Rows are points. Each copy is the shape, with its points in the same order, stretched, turned, moved and blurred by noise. Some copies are also mirrored. Which?
(in the rows, 128 means zero)

Shape:
[[122 144 111]
 [124 146 135]
 [136 132 117]
 [125 146 177]
 [120 110 118]
 [122 142 145]
 [249 121 105]
 [136 147 122]]
Copy 1, 8 rows:
[[135 135  99]
 [118 138 118]
 [131 121 112]
 [ 93 149 144]
 [157 124 124]
 [112 139 123]
 [ 89  21  99]
 [118 125 105]]
Copy 1 is: mirrored
Copy 2:
[[128 150 159]
 [127 158 132]
 [132 147 147]
 [114 173  94]
 [107 121 146]
 [120 157 126]
 [229  86 114]
 [141 153 142]]
Copy 2 is: mirrored
Copy 3, 8 rows:
[[153 133 126]
 [134 133 143]
 [139 128 116]
 [100 125 170]
 [145 103 117]
 [126 127 149]
 [ 64 169  41]
 [135 140 127]]
Copy 3 is: mirrored

Shape (9 x 6):
[[158 178 107 110 139 150]
 [118 108 125 114 108 110]
 [112 134 100 107 102 173]
 [103 119 103  78 126 113]
 [108 118 114 104 117 163]
 [105 118 118 100 101 131]
 [109 137 116 154 168 148]
 [118 122  70  92  88 123]
 [ 57 186 131 157 170  83]]
Copy 1:
[[156 183 100 116 137 141]
 [131  95 133 107 120 120]
 [117 137 104 112  94 172]
 [119 106 115  62 134 130]
 [121 120 121 109 113 174]
 [117 109 126  98 109 139]
 [116 129  98 152 172 150]
 [134 106  90  77  93 128]
 [ 58 140  98 141 197  83]]
Copy 1 is: only turned
Copy 2:
[[122 176  99 117 147 183]
 [128 119 114  98 115 119]
 [101 111  77 113 100 174]
 [ 96 132 100  63 122 134]
 [102 108  93 107 110 163]
 [100 119 102  97  96 133]
 [ 96 119 124 138 172 157]
 [113 129  57  92 105 122]
 [ 41 169 150 143 183 109]]
Copy 2 is: only turned
Copy 3:
[[148 173 115  81 155 170]
 [142 112 130 105 107 106]
 [121 125  99  81  97 172]
 [107 123 105  71 138 110]
 [114 110 121  94 111 156]
 [122 112 124  81  98 120]
 [118 135 125 153 142 165]
 [139 131  71  72 103 116]
 [ 59 191 143 174 132  96]]
Copy 3 is: only turned
Copy 4:
[[159 163  91 132 135 152]
 [110  94 129 126 115 131]
 [112 130  94 130  96 179]
 [ 98  99  93  96 123 125]
 [106 129 109 113  94 168]
 [100 102 112 123 111 152]
 [113 178 130 133  91 120]
 [113  84  70 132 104 145]
 [ 59 173 128 162 149  77]]
Copy 4 is: mirrored

Shape (15 x 9):
[[147 138 144 154 130 146 151 120 131]
 [ 80 103 212 134 148 169 145 123 129]
 [111 117 116 159 138 117  16 126 127]
 [139 130 126 100 107 102 122 117 129]
 [ 83 136 119 129 147 112 107 170 204]
 [148 124 121  90 140 113 155 136 132]
 [147 144 117 117 150 119 134 139 128]
 [113 112 115 146  94 120 153 152 130]
 [140 127 171 134 145 166 137 130 120]
 [140 117 129 137 142 110 144 120 138]
 [ 81 145 119 145 106 103 119 123 115]
 [143 124 174 122 110 104 150 166 116]
 [144 124 123 150 139 128 142 126 124]
 [143 136 122 157  95 110 123 131 137]
 [149 132 128 148 131  99 136 124 127]]
Copy 1 (15 x 9):
[[130 128 152 142 136 144 157 142 136]
 [ 77  66 203 131 132 169 120 144 113]
 [155 134 117 149 117 133   7  99 121]
 [136 131 118 103 101 105 120 129 136]
 [ 60 152 112 133 154 109  61 155 159]
 [126 131 112  87 150 105 152 143 134]
 [142 150 122 112 152 119 125 140 131]
 [108 110  94 153 118 111 137 159 131]
 [129 114 167 121 142 167 131 149 129]
 [136 121 123 131 150 106 141 121 143]
 [102 135 118 163 107 101 108 128  95]
 [133 108 156 120 119  98 132 184 126]
 [143 130 125 147 150 123 146 130 135]
 [139 141 117 155 107 102 125 146 145]
 [145 131 130 138 131  95 132 130 135]]
Copy 1 is: only turned
Copy 2:
[[156 146 155 157 110 138 137 138 130]
 [119 160 181 119 138 184  99 180  94]
 [115  95  89 195 157 123  30 110 146]
 [140 125 118 115 103  89 115 127 132]
 [123 134  85 136 177 146 115 172 198]
 [161 116 125 102 126 103 143 138 126]
 [155 121 132 128 152 110 135 120 136]
 [120 112 118 152  94 121 151 173 141]
 [152 131 183 133 130 152 114 142 114]
 [166 135 116 144 126 120 137 153 123]
 [ 83 145 104 163 119 102 126 142 134]
 [143 123 168 123 118  81 116 184 127]
 [155 123 133 156 130 124 139 141 126]
 [144 122 124 172 102 109 121 145 159]
 [162 136 129 163 123  97 128 144 135]]
Copy 2 is: mirrored
Copy 3 (15 x 9):
[[147 125 156 158 145 143 161 126 137]
 [ 81  95 215 137 134 182 142 123  99]
 [117 157 114 187 103 152  33 144 113]
 [147 129 130 102 129 111 115 114 137]
 [ 58 153 131 135 120 138 117 187 167]
 [139 117 122  91 164 131 141 134 136]
 [144 142 123 126 163 134 137 141 131]
 [118 106 121 138  95 109 160 142 125]
 [143 117 176 138 148 179 143 134 117]
 [135 112 139 142 159 119 135 127 138]
 [102 156 129 145 102 100 133 109 107]
 [152 105 168 106 122 110 146 163 107]
 [144 122 130 158 151 132 145 129 129]
 [153 133 133 156 105 109 136 136 141]
 [148 128 138 148 150 106 137 131 135]]
Copy 3 is: only turned

Shape:
[[131 159 137 132  85 131 151 105 104 146 117 106]
 [ 85 145 137 108 163  83 173  99 116 124 127 103]
 [119 101 121 135 148 177 119  97 145 121  95 121]
 [122 165 115 141 140 151 179 189 146 161  83 135]
 [167 129 116 147 117 131 152 144  93 151  84 153]
 [147 109 173 140 132 175  66 140 128 121  87 123]
 [128 108 118 147  96 172  88 118 122  78  94 149]
 [108 109  96 107  95 141  71 136 125 145 120 171]
 [132 126 125 130 140 189 174 182 112 170  93 142]
 [144 136 145 140 154 123 116 100 127 103 184  35]
 [173 143 120  98 103 152  84 118 130 128 101 151]
 [ 87 169 119 135 159 128 149  80  88  99 156 127]
 [127 123 138 124 114 164  78 116 146 145 113 138]
 [104 130 135 110 119 137 166 114 122 105 147 154]
 [140 150 133 169 143 143 184 164 146 176 127 151]]
Copy 1, 15 rows:
[[125 168 116 132  86 148 150 102 155 154 130  89]
 [114 156 145  85 143 114 154  70  91 139 129  98]
 [110  92 148 143 133 160 113  94 160 153  88  84]
 [ 90 144  95  78 133 159 166 177 159 149  68 107]
 [164 117 103 138 101 150 171 148 166 157 100 123]
 [130 112 169 161  95 159  75 162 151 130  89  96]
 [124  94 129 187  81 158 108 113 173  99  95 102]
 [102  89  94 151  85 134  67 107 152 142 115 157]
 [100 106 107  92 112 195 161 172 148 171  92 122]
 [115 163 154 173 167 135 104 105 111 129 185  54]
 [157 126 109 151  89 163  75 131 185 124 140 120]
 [110 161 131 135 153 153 139  49 101 122 120 114]
 [117 114 140 150 109 149  68 114 173 147 114 114]
 [ 94 125 133 121 118 146 153  86 150 115 140 134]
 [103 147 122 109 160 141 183 167 170 170 106 128]]
Copy 1 is: only turned
Copy 2, 15 rows:
[[137 110 145  94 105  92 145  83 124 125 121 118]
 [ 87 164 135  90 149 122 172 112  94 161 149 129]
 [ 99 110 131 114 157 167 124  85 144 119  90 125]
 [121  86 106  93 142  88 157 172 151 156  96 147]
 [176  97 124 129 134 108 141 108 115 147  70 158]
 [150  99 172 118 162 151  64 125 132  90  91 107]
 [118 125 146 150 111 129  88 103 140  79  56 131]
 [121 139 128 101  70 150  65 109 132 122  81 160]
 [141  62 101  83 134 132 154 159 126 123  92 164]
 [115 140 126 146 157 147 133  84 113 123 201  54]
 [172 131 124 107 134 123  82  88 154 108  80 133]
 [ 71 145 105 112 135  98 148  78  83 106 149 152]
 [124 107 143 107 126 143  70  98 149 110 114 135]
 [108 144 139 105 104 122 161 112 125  99 138 167]
 [129  72 116 133 130  98 159 138 156 162 145 171]]
Copy 2 is: mirrored
Copy 3:
[[153 165 136 146  92 144 150 110  94 113 107 119]
 [ 94 152 162 115 137 111 160  93 114  77 115  76]
 [133 124 132 130 123 180 136 105 178 120 113 120]
 [150 184 115 142 165 114 168 181 144 117  95 135]
 [165 137 122 132 138 117 139 126 110 130  75 163]
 [138 105 133 153 105 192  82 160 153 141  86 121]
 [129 117 107 134  83 189 108 130 153  96 114 163]
 [101 131  84 127 100 144 102 136 135 153 152 150]
 [152 173 121 121 170 157 166 164 125 148  88 148]
 [158 101 180 168 119 179 123 100 102  72 169  66]
 [160 147 124 116  89 147  76 125 142 141 132 142]
 [ 93 174 166 136 139 159 133  79 106  60 134 126]
 [124 136 125 152  93 167 101 133 157 151 132 126]
 [105 161 165 102 104 152 159 120 119 100 140 143]
 [149 160 159 163 158 113 177 166 140 138 110 162]]
Copy 3 is: only turned
Copy 4:
[[140 143 180 163  95 130 145 121 102 127  84 116]
 [ 85 131 159 151 178  84 154 126 114  87  90 116]
 [131  92 121 159 146 186 127 100 146 126 125 119]
 [ 92 169  79 175  97 147 159 104  74 125 137 168]
 [163 117 107 146  93 135 157 135  76 138 103 166]
 [165 111 149 152 137 201  66 102 106 127 147 166]
 [159  97 128 146  94 209  91 141 149  97 104 145]
 [118 118 115 124  95 149  64 163 154 166 104 148]
 [102 135  92 167 108 184 163 131  59 164 146 154]
 [167 142 188 150 173 117 103 116 111  74 157  39]
 [168 142 134  91 100 170  98 114 135 146 106 148]
 [127 158 155 168 183 133 152 174 139  91  68  98]
 [141 127 145 147 122 169  81 115 150 154 129 144]
 [102 127 159 135 127 151 157 169 142 106 113 134]
 [128 159 104 190 112 122 179 132  99 141 165 166]]
Copy 4 is: mirrored

Shape:
[[157 105 102 136 179 127 114 122 120  98 105 106]
 [157 143 127 145 118 115 116 135 132 134 124 130]
 [105 121 165 132 113 101 131 173 168  95 124 142]
 [143  80  54 119 172 116 120 125 114 130 119 133]
 [ 97 146 142 133 104  76 108 188 142  77 130 150]
 [158  58 106 144 155 135 109 111 142 137 131 161]
 [100  95 166 150  95 108  66 218 134 104 122 124]
 [ 63 142 178 133 135 139  98 170 168 102 157 108]
 [ 64 121 165 142 105  97 113 144 152 131 103  98]
 [158  72 124 119 137 114 134 109 109  95 118 108]
 [146  64  90 110 157 149 118 141 114 124  91 119]
 [144 144 133 112 101 122  69 121 184 135 106 140]
 [ 59 137 171 169 115 155  96 155 116  92 118 138]
 [ 88 144 151 134 100 145 125 190 145 120 117 170]
 [156 142 112 107  79 141 120 110 195 105 122  97]
 [165 147 135 126 115 110 143 152 154 136 134  90]
 [164  99 100 157 177 119 146 138 152 104  80 121]
 [144  99 135  95 183 146 113 117 115 128  93 151]]
Copy 1 (18 x 12):
[[ 97 123  99 127 171 165 149 158 120 162 112 101]
 [144 133 118 128 116 135 128 132 131 134 108 117]
 [146 127 127 127 124 133 112 203 155 111 152 144]
 [101 123  73 121 179 145 129 115 148 185 132 100]
 [133 149  84 146 126 128  86 210 146 103 141 136]
 [138  84 119 134 165 144 129 117 160 182 130 119]
 [141 114 104 113  99 138  67 247 158 163 109 132]
 [118 154 152 134 115 184  80 214 150 130 150 142]
 [ 89 124 149 102 109 135  75 186 152 109 135 122]
 [112  86 100 112 155 143 137 153  99 155 135 106]
 [ 94  91  90  88 148 166 148 162 151 189 131 118]
 [160 117 119  99 118 179 103 140 175  91 112 118]
 [ 83 115 133 161  78 162  89 204 143 138 126 156]
 [140 132 121 132  74 142 115 191 177 126 149 172]
 [170 122 136  95 105 187 139 144 146  79 153  84]
 [161 152 138  97 118 138 143 153 120 124 133  97]
 [109 116 120 136 174 133 169 167 153 151 117 102]
 [ 93 100 112 103 156 175 146 144 139 161 117 172]]
Copy 1 is: only turned
Copy 2:
[[159 119  99 157 185 143 100 134 111 120 131 116]
 [143 138 108 117 124 125 129 129 140 127 129 111]
 [102 142 172 116 145 113 126 104 192 131 111 123]
 [142  83  82 149 186 119 134 146 108 130 121 141]
 [100 151 173 129 145  90 139 117 185  98  95 128]
 [120  75  87 149 147 127 101 145 150 162 146 149]
 [ 69 132 162 144 146 134 134 164 198 114 110  95]
 [ 66 188 148 151 156 131 152 101 185 163 134 123]
 [ 94 131 153 147 143 109 152  80 164 145 120  68]
 [138  89 143 136 166 138  90 110 117 104 153 112]
 [129  78 104 137 185 154 103 142 105 137 112 118]
 [ 83 137  76 115 118 110 106  95 170 167 102 117]
 [ 96 170 172 194 120 136 145 115 156 126 110 116]
 [104 154 166 117 109 135 159 111 175 145  86 139]
 [107 130  79  92 143 150 120  55 164 128 127 130]
 [150 149 123  87 146 142 135 113 141 130 143  96]
 [180 102 107 150 186 157 102 121 141 126 117 118]
 [124 126 131 146 156 132  79 131  94 170 110 125]]
Copy 2 is: only turned
Copy 3 (18 x 12):
[[150  98 113 101 165 128  83 125 169 134 112 131]
 [131 120 153 135 149 121 114 137 121 141 111 124]
 [ 75 145 126 139 133 125 141 176 119  82 118  98]
 [192 106 102  82 156  88 104 129 155 165 126 155]
 [ 79 137 118 141 139 104 119 160  72  64 139 116]
 [166  88 144 115 129 119 132 170 178 158 122 165]
 [ 81  78 127 138 126 115 116 210  71 102 129  97]
 [ 31 107  87 159 141 151 127 158 114 137 129  98]
 [ 50  90 136 125 125 104 160 140 108 125 126  77]
 [156  96 146  87 149 138 125 141 164 118 162 121]
 [171  91 113  68 139 128 115 155 157 158 113 126]
 [ 82 140 197 108 102 114 108 158 131 151  83 143]
 [ 72  59  91 157 125 166 139 140  78 102 125 123]
 [ 93 125  89 149 123 141 155 169  76 111  96 118]
 [ 95 175 173 112  82 130  93 118 163 140 113  96]
 [119 163 150 133 152 120 108 135 128 158 117  74]
 [147 114 110 119 159 107 102 133 182 117  75 116]
 [139 102 117  80 168 156 145 165 155 155 100 157]]
Copy 3 is: only turned
Copy 4 (18 x 12):
[[143  96 129 144 146 147 102 149 101  60  95 128]
 [145 123 126 148 113 129 122 122 137 121 100 121]
 [127 112 169 151 137  92 137 182 154 137 116 103]
 [122  70  83 135 141 166  90 156 139  82  87 153]
 [114 122 146 194 118  75 148 180 175 103 111 117]
 [153  78 125 115 136 191  94 158 149 126  99 165]
 [130 113 152 213  96 146 102 209 164 134 110  92]
 [ 98 172 197 152 135 101  82 185 149 132 153 106]
 [116 101 163 171 123  78  89 148 123 155 149  94]
 [154  69 119 132 135 149 133 155 123  74 147 117]
 [120  64 111 124 108 186  91 173 114  78 102 126]
 [178 132 155 117  85 101  87 139 143 143 104 125]
 [ 91 123 211 194  97 120 101 153 135 114 141 131]
 [ 73 128 171 159 100 123 131 170 154 150  99 117]
 [179 151 122  91  99  79 133 150 106 136 146 130]
 [138 148 108 126 135 107 136 136 125 131 128  87]
 [141  85 131 143 163 144 129 166  87 105  59 130]
 [115  80 166 105 116 170  84 138 139  75  90 116]]
Copy 4 is: mirrored

Shape (16 x 12):
[[121 133 101 120 118 138 147 171 147 151 174 133]
 [161 130 132 109 139 123 184 150 150 125  84  69]
 [134 133 123 124 123 117 161 124 138 120 103 139]
 [124 141  70  99 114  85  85 109 143 121 122  98]
 [183 153 187 159 107 111 117  69 141 168 157 104]
 [150 161 126 106 101 169 126 132 179 181 126 122]
 [134 129 107 114 101 119 131 145 126 160  88  74]
 [141  89 164 131 142 117 130 100 139 132 130 117]
 [134 151 123 134 167 164 138 185 138 119 104  98]
 [ 79 107 106 140 150 133 144 163 105 156 118 113]
 [119 165 112 131 150 106 139 126 145 164 132 164]
 [158  98  97 141 158 106 136 122 122 133  74  93]
 [117 147 177  72 143 152 141  78 119 128 164  92]
 [ 78 131 145 132 106 123 119 143 163 134 161 127]
 [114 140  62 107 108 138 159 101 106 107  99 112]
 [138 177  69  84 130 138 108 192  93 147  86 170]]
Copy 1:
[[181 113  85 119 106 116 135 161 134 121 137  98]
 [125 100 155  72 100 135 115 120 136  73  89  80]
 [124 130 147 113  98 105 131 123 144 103 100 127]
 [147 134 121 162 129  92  38 132 124 121 124 109]
 [148 112 161 133 128 123 165  47 113 160 153  60]
 [216 126 128 110 108 141 121  97 159 115 111 112]
 [153 121 135 126  91 152  69 136 119 112  94  84]
 [101 109 140 119 127 139 137 102 150 151 147 113]
 [158 139 156  89 139 141 136 172 124  91 103 101]
 [126 148 100 122 104 143 117 177 117 152  96 105]
 [159 155 122 101 110  68 136 112 153 151 105 116]
 [107  94 155 124 131 127  94 142 133 126  66 104]
 [102 148 116  80 132 137 126  77  70 130 170 110]
 [154 172  97 141 103 134 129 133 150 127 173  95]
 [123 133 108 146  99 117  85 127  89  71  60 138]
 [200 143 164 109 101  87  78 185 105 121  78 182]]
Copy 1 is: only turned
Copy 2, 16 rows:
[[ 53 136  99 130 127 146 126 141 166 136 124 147]
 [132 102  47 155 160 138 177 149 151 103 107  81]
 [130 130 115 156 140 157 158 113 150 116  95 125]
 [135 141 115 138 156 101  64 115 197  95  87 113]
 [159 200 141 103 103 137 142 169 120 138 162  61]
 [100 160  77 119 140 202 101 155 158 165 133  89]
 [135 120  66 145 158 118 110 150 152 147  78  98]
 [149 116 130 112  96 130 152 109 151 128 140  93]
 [118  67  73 133 176 154 133 169 139 118 139 139]
 [101  74 113 149 157 106 125 115 124 158 109 148]
 [102 159 142 139 174 153 135 102 151 143 138 137]
 [184  98  91 175 152  94 142 122 166 132 127 116]
 [108 131  80  69 110 148 107  99  91  78 135  80]
 [ 68 115 156 108 127 153 116 136 150 130  95 110]
 [137 121  84 197 145 134  88 105 131  86  74 147]
 [129 136  61 118 204 161  99 122 166 143  83 208]]
Copy 2 is: only turned

Shape, 17 rows:
[[100 123 138 125  93 127 133  86 110 130 122 133]
 [131 142 174 173 127 107 118 150 124 172 107 173]
 [150 123 135 185 133 112  93 130 150 157 125 132]
 [142 116  33 111 143 125 172 169 176  83 143 145]
 [ 99 157 105  96 100 107 106  85  97 155 127 142]
 [176 134 170 144 124 128 116 140 115 132 122 149]
 [120 120 136 141 106  89 129 116  76 148 155 119]
 [109 130 173  88 112 107 116  86 100 150  98  91]
 [ 91 148 135 133 137 118 123  75  96 104 117 106]
 [129 175 123 119  96 134 142  74  96 138 137 102]
 [139 151 124 109  95  73 110  80 121 103 112 102]
 [142 123 124 164 112 126 120 170 131 160 107 110]
 [128 142 159 122 125  76 155  64 109 153 112 110]
 [147 154 151 152 162 113 108 165 140 169 139 127]
 [141 100  59 105 128 139 142 136 201  98 189 131]
 [113 160 163 157  95 105 132 143 145 148 133 126]
 [134 123  75  95 135 109 132 161 177  57 176 119]]
Copy 1:
[[120 161 119  95  93 135 134 116 130 128 121 129]
 [108 133 140 135 163 155  94  76 130 182  78 125]
 [106 105 108 165 151 139  96 107 134 136 116 111]
 [ 77  97 108  98 164 128 151 226 137 149 168 143]
 [125 184  76  83 104 151 110 126 116 158 134 120]
 [154 133 139 130 162 154 110 139 127 144  78 111]
 [124 138 125  77 134 146 133 106  95 117 133  86]
 [160 182 101 123  93 108 138  99 138 165 112  89]
 [126 180 120 136 115 112 139 106  96 112 142 125]
 [125 185 101 113 115 165 167 131 122 112 140  96]
 [151 165  67 104 149 111 130 114 136 114 131 118]
 [ 82 118 106 147 147 129 124 143 127 156  89  85]
 [168 161  96 112 129 128 174  63 127 157 139 107]
 [111 136 140 162 181 147 112 127 126 179 125  74]
 [102  90 118 115 144 134 128 223 166 132 205 118]
 [ 91 150 138 129 151 138 125  97 156 138 109  95]
 [102 115 116  86 166  95 114 209 143 118 193 109]]
Copy 1 is: mirrored
Copy 2 (17 x 12):
[[108 136 123  76 126 151 139  88 118 116 115 115]
 [109 153 154 124 104 108 174 109 135 171 132 160]
 [121 114 137 141  85 128 140 106 150 178 131 132]
 [160 112  48 158 156 160 133 178 172  85 152 142]
 [133 138  95  54 122 128 103  74 121 133 135 132]
 [157 143 168 130  83 122 133 127 127 145 114 142]
 [107 131 120 117 108 145 122  87  82 128 139 122]
 [136 126 129  48 142 110 135  92  70 160  99  93]
 [112 140 130  99 159 124  84  87 127 139  91  88]
 [137 163  92  85  97 158 100  91 115 141 111  94]
 [158 109  86  74  93  98  85 104 119 121  92 110]
 [113 129 116 133  99 149 146 153 119 179 121 147]
 [153 145  99  96 121 106 143  62  79 149 100  91]
 [137 152 144 147 108 116 126 142 151 187 167 137]
 [147  95  62 134 116 160 134 167 197  79 172  87]
 [ 90 167 120 112  95 109 151 135 123 145 117 113]
 [144 101  90 152 130 129  96 188 172  65 164  99]]
Copy 2 is: only turned
Copy 3 (17 x 12):
[[ 56 136 128 138  97 120 146 117  99 121 120 119]
 [102 165 161 199 133 119 140 154 135 162 109 180]
 [122 139 135 184 117 115 101 109 156 151 132 141]
 [164  70  91  99 193 195 134  97 101 140 131 115]
 [ 53 136 125  94  92 119 118  93  92 149  91 152]
 [139 150 163 173 103 143 133 142 135 109 135 165]
 [ 88 150 143 138 105  86 103 139  65 135 137 137]
 [ 66 155 154 100  82  89 150 135 130 121 108  99]
 [ 85 164  88 113 109  93 140 113 117  99 107 127]
 [ 98 153 118 104  70 116 163  82  75 121 131 133]
 [118 134 140 110  84  97 111  84  99  94  77 104]
 [135 156 131 161 117 139 125 143 125 177 130 106]
 [ 94 121 150 127 101  54 165 115  98 119 114 134]
 [136 170 153 149 146 126 125 125 150 162 143 171]
 [115  71 124 104 168 193 116  54 119 117 175 105]
 [ 97 187 164 171 128 127 149 109 101 146 118 129]
 [145 117 122  91 181 188 101  76 108  89 132 104]]
Copy 3 is: mirrored
Copy 4, 17 rows:
[[147 135 149 127 135  98 116  79  88 138 140 137]
 [ 97 153 135 152 134  81 172 151 111 160 132 202]
 [106 110 117 174 123 109 170 136 120 158 162 152]
 [165 106  27 132 137 165 119 133 141  78 106 102]
 [137 133 142  90 127  72  84 105 116 159 156 143]
 [131 148 153 141 112 121 183 155 113 132 137 155]
 [159 115 150 140 129  81 127 148  62 147 149 155]
 [171 141 195 125 155  84 124 105 108 175 112 117]
 [133 159 146 141 159  91 103 102  89 128 159  92]
 [166 168 133 116 113  98 117 103  88 158 173 113]
 [191 135 156 154 132  83 106 114 132 113 164 112]
 [125 129 111 174 109 116 147 152 111 168 103 146]
 [186 142 150 136 161  50 164 104  97 149 151 133]
 [113 139 116 148 148 126 170 187 122 181 144 160]
 [174  68  60 126 141 207 129 106 129 109 153 111]
 [149 158 131 172 141 116 130 138 104 162 154 185]
 [186 101  85 147 158 199  94 152 136  79 144 102]]
Copy 4 is: mirrored

Shape (17 x 12):
[[125 114 133 133 121 127  95 124 152 113 160 132]
 [133 107 140 144 121 141 129 108 110 142 119 118]
 [128 138 135 144 112 144 143 146 121 133 128 152]
 [136 109 127 140 117 120 141 112 120  24 218 157]
 [145 146 121 147 137  50 136 100 140 128 114 130]
 [139 116 147 120 110 137 147 130 133 112 122 114]
 [138 125 144  86 113 126 136 144 114 116 140 154]
 [135 132 153 134 124 131 134 119 127 138 155 117]
 [105 111 143 132 128 136 136 148 130 138 116 132]
 [135 109 131 135 107 122 136  99 123 145 118 128]
 [139 173 135 124 112 146 114 146 111 136 119 122]
 [140 113 108 108 127 149 135 139 138 135 127 121]
 [136 109 135 117 150 143 134 123 110 132 139 119]
 [ 74 137 121 124 110 141 132 122 128 133 122 144]
 [125 120 135 134 118 140 132 125 118 113 123 169]
 [143 128  83 127 108   7 124 145 134 143 142 121]
 [114 119 134 126 116 136 109 142 113 102 132 128]]
Copy 1 (17 x 12):
[[104 115 159 123 106 120 122 145 156 154 126 129]
 [140 147 137 140 125 134 147 107 120 170 140 141]
 [139 137 116 129 127 130 161 145 131 135 145 122]
 [ 87  80 210 146 177  89 170 174 145 122 126  41]
 [149 142 129 144 115 114  75  96 142 145  86  83]
 [133 128 134 149 149 138 154 143 112 146 116 138]
 [125  76 103 148 130 141 164 129 123 125 124 112]
 [137 122 142 123 130 160 138 136 120 161 131 115]
 [117 137 108 121 130 123 136 130 119 159 140 143]
 [131 143 122 151 124 140 138  97 137 174 121 131]
 [162 135 116 136  85 149 168 150 106 114 126 142]
 [114 138 113 142 140 147 141 120 134 122 127 152]
 [128 121 135 123 142 141 140 106 108 142 138 132]
 [ 84 151 102 117 106 127 166 126 136 159 128 119]
 [127 120 126 128 122 104 166 126 142 140 135 118]
 [119 129  92 208 114 133  33  96 167 117 104  70]
 [112 117 134 144 111 109 148 141 122 133 136 134]]
Copy 1 is: only turned
Copy 2 (17 x 12):
[[159 135 138 112 155 129 142 118 136 131 165 138]
 [138 103 118 127 125 106 130 104 115 131 124 115]
 [148 120 109 134 121 136 140 125 132 137 114 144]
 [118 106 174  60 148 182 138 175  73 105 176 227]
 [174 170 133 143  98 104 111 139 112  78 134 136]
 [127 125 134 104 136 125 129 126 128 136 118 110]
 [108 167 128 111 131 155 137 144 113 151 143 133]
 [153 128 128 122 138 148 124 116 114 137 134 114]
 [123 118 107 133 128 126 157 110 139 123 123 107]
 [153 125 117 115 113  98 133 131 108 122 122 122]
 [136 157 107 148 110 135  82 105 154 167 120 126]
 [131 137 114 118 161 107 128 142 129 138 116 122]
 [105 123 120 124 151 128 126 109  95 130 126 122]
 [121 131  62 112 113 122 138 127 145 121 138 141]
 [122 125 112 116 108 127 151 124 119 128 131 164]
 [188 195 141 176 112  89 125 212 127  78 160 121]
 [111 129 129 124 120 132 126 119 140 135 149 138]]
Copy 2 is: only turned
Copy 3 (17 x 12):
[[134 130 128 132 121 114 121 140  90 107 104 141]
 [142  99 142 127 132 122 162 110 128 135 111 146]
 [159 133 132 119 129 109 155 157 142 137 139 149]
 [158 166 114  97 157 116 139 172  91  30  15 138]
 [149 143 145 125 147 134  65  90 169  98 135 148]
 [125 101 132 125 130 131 155 141 137 107 128 135]
 [156 136  99 101 154 123 144 152 117  97 148 155]
 [127 113 138 141 151 104 135 130 126 124 108 153]
 [149 129 127 156 121 124 159 135 134 129 155 122]
 [148  99 133 127 132 123 136 105 139 120 119 150]
 [118 133 138  88 128  86 146 143 140 141 155 145]
 [133  98 105 112 144 124 128 138 119 138 125 113]
 [138 120 116 131 167 131 159 118 111 135 110 126]
 [143 145 106 145  90  87 162 126 151 112 132 137]
 [157 151 117 117 119 132 155 142 125 121 125 155]
 [190 126 134 106 167 100  16  97 152  60 153 118]
 [137 138 126 114 118 104 165 137 108  91 132 121]]
Copy 3 is: mirrored
Copy 4:
[[151 146 121 137 139 113 131  97 131 114 112 100]
 [133 105 137 121 140 137 120 132 117 129 155 106]
 [111 124 128 149 119 117 132 138 121 148 154 145]
 [122 162 136 153 174 132 177  33 154 167 141 131]
 [112 125 100 101 135  97  55 115 155 149 122 157]
 [126 109 130 135 154 116 143 140 147 140 137 130]
 [117 134 122 144 152 119 149 144 117 150 111 159]
 [138 135 114 104 137 121 139 125 120 148 157 116]
 [110 133 139 146 122 126 121 155 124 142 134 107]
 [131  91 136 122 142 115 107 124 122 143 138 112]
 [122 136 115 111 119  98 136 164 113  95 145 168]
 [127 108 128 125 113 123 137 136 139 120 116 129]
 [135 133 134 109 129 157 140 140 129 131 141 118]
 [ 92 120 174 123 108  98 119 133 109 136 127 110]
 [122 122 152 159 139 126 125 121 123 146 134 145]
 [ 59 118  43  98 122  87  50 108 137 139  85 139]
 [113 143 137 138 144 122 140 131 123 108 132 115]]
Copy 4 is: mirrored
